Each row is a point. Each copy is the shape, with its points in the same order, stretched, turned, moved and blurred by noise. Is it also mirrored, or only turned?
In the rows, zero is written as 128.

Shape:
[[ 75 109 168]
 [178 168 103]
 [159 151 118]
 [158 137 198]
 [ 76 109 114]
 [146 122 158]
 [ 96 126 111]
 [119 101 111]]
Copy 1 (8 x 3):
[[116 123  63]
 [164 176 167]
 [160 161 147]
 [186 168  72]
 [100 106 113]
 [170 146  96]
 [107 124 123]
 [141 101 132]]
Copy 1 is: mirrored
Copy 2:
[[ 54 146 108]
 [191 135 145]
 [152 131 145]
 [ 79 151 191]
 [ 99 121  85]
 [100 129 160]
 [117 130  92]
 [119  96 110]]
Copy 2 is: only turned

Shape:
[[146 178 124 113]
 [144  97 131 168]
 [ 85 112 124 113]
 [102 178 173 104]
 [171 180 124 125]
 [105 173 154 147]
 [ 93 118 176 119]
 [103  50 114 109]
 [114 153 125 108]]
Copy 1 (9 x 4):
[[133 155  98  89]
 [166  97 149 141]
 [ 99 109 122 163]
 [ 86 178 129 119]
 [160 159  97  73]
 [126 182 135 142]
 [ 88 136 159 153]
 [102  51 131 158]
 [115 139 106 127]]
Copy 1 is: only turned
Copy 2 (9 x 4):
[[182 109 147 148]
 [ 88 116  75 132]
 [ 85 122 158 142]
 [158 152 178  93]
 [191 105 123 142]
 [140 170 134 120]
 [ 93 136 151  81]
 [ 32  81 131 142]
 [137 120 155 138]]
Copy 2 is: mirrored
Copy 3:
[[137 188 124 129]
 [135 107 153 182]
 [ 96 103 121 112]
 [ 65 184  93 133]
 [153 198 131 149]
 [ 77 171 134 146]
 [ 67 118  98 154]
 [123  50 114 125]
 [111 152 116 113]]
Copy 3 is: mirrored
Copy 4:
[[ 91 170 110 150]
 [163 130 150 121]
 [103  88 109 116]
 [ 44 128 130 160]
 [107 192 118 153]
 [ 91 128 137 173]
 [ 79  94 143 124]
 [145  85 111  61]
 [ 87 133 104 133]]
Copy 4 is: only turned

Shape, 13 rows:
[[159 158 163  77 134  98 142  99]
 [116 108 122 141 138 148 128 106]
 [138 106 160 117 110 108 121 104]
 [154 143  97 137 152 126 122 103]
 [138 120 112 134 159  99 130 138]
 [168 120   7 131 142 164 128 195]
 [163 159 164 137  80  96 170 157]
 [112 117 166 107 156 114 172 118]
 [ 92 110 125 122 126 102 135 110]
 [163 147 151 131 163 112 123 112]
 [167 114 132 120 152  95 153  93]
 [156 173 139 133  85  93 131 133]
 [133 116 140  98 123 111 116 151]]
Copy 1, 13 rows:
[[187 135  97 123 139  92 165  72]
 [112 115 128 130 129 162 113 117]
 [146  90 134 138 118 107 133 114]
 [159 144  95 157 132 163 102 104]
 [139 132 105 166 160 147 141 140]
 [166 184  72 120 154 219  61 233]
 [173 123 105 136  85 130 188 142]
 [114 106 106 117 152 133 191 101]
 [ 99 112 107 150 134 107 139 128]
 [176 129 122 158 139 153 146  81]
 [165 102  76 159 149 140 138  97]
 [179 141 111 156  89 112 146 127]
 [156 125 139 117 145 112 142 154]]
Copy 1 is: only turned
Copy 2, 13 rows:
[[127 136 115  86 179  97 143 106]
 [114 131 136 128 123 161 122 109]
 [140 124 159 105 140 111 105 102]
 [141 150  93 131 123 136 148 129]
 [129 108 106 126 143 130 109 137]
 [150 137  93 115  63 180 156 220]
 [102 120 153 109 135  41 156 155]
 [ 82  96 138 115 174 137 136 102]
 [102 120 131 110 125 135  95 100]
 [135 135 112 130 172 109 141 126]
 [149  94 119 106 147 111 139  99]
 [117 147 131 109 120  59 135 137]
 [118 127 139  92 150 116 102 141]]
Copy 2 is: only turned
